Each row of a before or after table is a point. The points were changed in one or more steps. Then noise was added and the rows were shuffled. The steps act on how far a point lies along the listed directions, d1 being the first. What was done? A step turns or swaps two directions, mirrors them in a line or flattens them onto one, adds a multiple of one to another, or multiplies one. Angles are multiples of 10 degrees, from the lower direction toward the higher: turns from -170 to 170, lines from 10 to 170 but not 90. Use the fewest steps. Two steps may share a direction if one is a turn and the other turns, adds or multiplies; they go together, in the order done. Otherwise the lowest direction goes first.
(in the rows, 128 means zero)

Directions:
(1): [110  93]
(2): [163 110]
Before, 11 rows:
[[ 79 142]
 [107 138]
 [142 139]
 [106 151]
 [131 122]
 [146 141]
 [129 131]
 [164 186]
 [137 123]
 [150 148]
 [ 61 172]]
After:
[[126 133]
 [155 205]
 [107 128]
 [136 147]
 [130 162]
 [ 64 152]
 [112 129]
 [ 99 130]
 [121 120]
 [160 171]
 [131 121]]
Steps: swap d1 and d2

Directions:
(1): [109 179 128  95 145 109]
(2): [112 149 143 178 160 141]
Before:
[[153  61 125 207 105 144]
 [124 142 142 117 149 120]
 [147 128 106  75  87 121]
 [126  95 120 116  99 110]
 [156  89 137 179 123 145]
 [144 144 136  84 124 119]
 [106 139 151 177 153 154]
 [143  99 108 125 122 123]
 [158  49 111 105  84 120]
 [133 130 123  96 131 119]
 [121 109 128 182 142 111]
 [157  79 128 151 106 140]
 [133 136 160 176 146 137]
 [127 135 149 197 155 151]]
After:
[[159  77 125 141 101 137]
 [141 150 137  85 128 119]
 [143 138 107  71  92 117]
 [158  54 121 195  96 138]
 [160  84 134 173 116 144]
 [123 141 144 121 150 121]
 [137 128 160 179 141 140]
 [123 102 127 182 136 113]
 [125  99 120 108 100 106]
 [131 123 148 198 150 154]
 [131 133 125  98 133 120]
 [110 129 150 179 148 156]
 [156  58 109  92  82 115]
 [144 101 107 120 121 120]]
Steps: turn d1 and d2 by 10 degrees

Directions:
(1): [131 141 184 119  96 128 108 119 135  87  85]
(2): [150 147 144 110 187 150 122 145 175 142 109]
(3): [119 140  91 108 158  89 139 144 116  72 107]
(4): [119 143 122 174 158 176 101 119  90 106 122]
Before:
[[120 134 103 164 137 123 122 111  90  86 115]
 [124  97 129 137  90 129 138 130 120 144 164]
 [122 124 161 133 101 131 123 108 133 127 116]
 [140 128 116 113 132 108 157 142 136 140 145]
 [142 131 157 124 118 132 141 122 168 141 114]
 [136 116 145 129  91 124 111 114 124 173 150]
 [106 119 109 128  89  94 134 110 101 114 141]
 [130 132 134 130 123 117 115 122 101  96 104]
 [122 133 156 154 133 176 100 117 121  91  89]]
After:
[[111 151 150 132 137 133 100 127 107   7  46]
 [131 145 145 116 133 109 110 126 108  66  79]
 [142 116 118 126 123 128 157 134 138 182 171]
 [141 124 182 137  77 142 132 108 159 152 118]
 [127 130 187 129  94 139 113 105 142 116  97]
 [125 129 127 120 125 118 130 118 138 138 134]
 [120 152  79 141 183  97 129 130  97  42  89]
 [144 117 159 131  97 143 107 113 142 199 154]
 [138  99 137 136 114 151 136 134 143 175 170]]
Steps: multiply d1 by 2; multiply d2 by 0; add 1.5 times d4 to d3
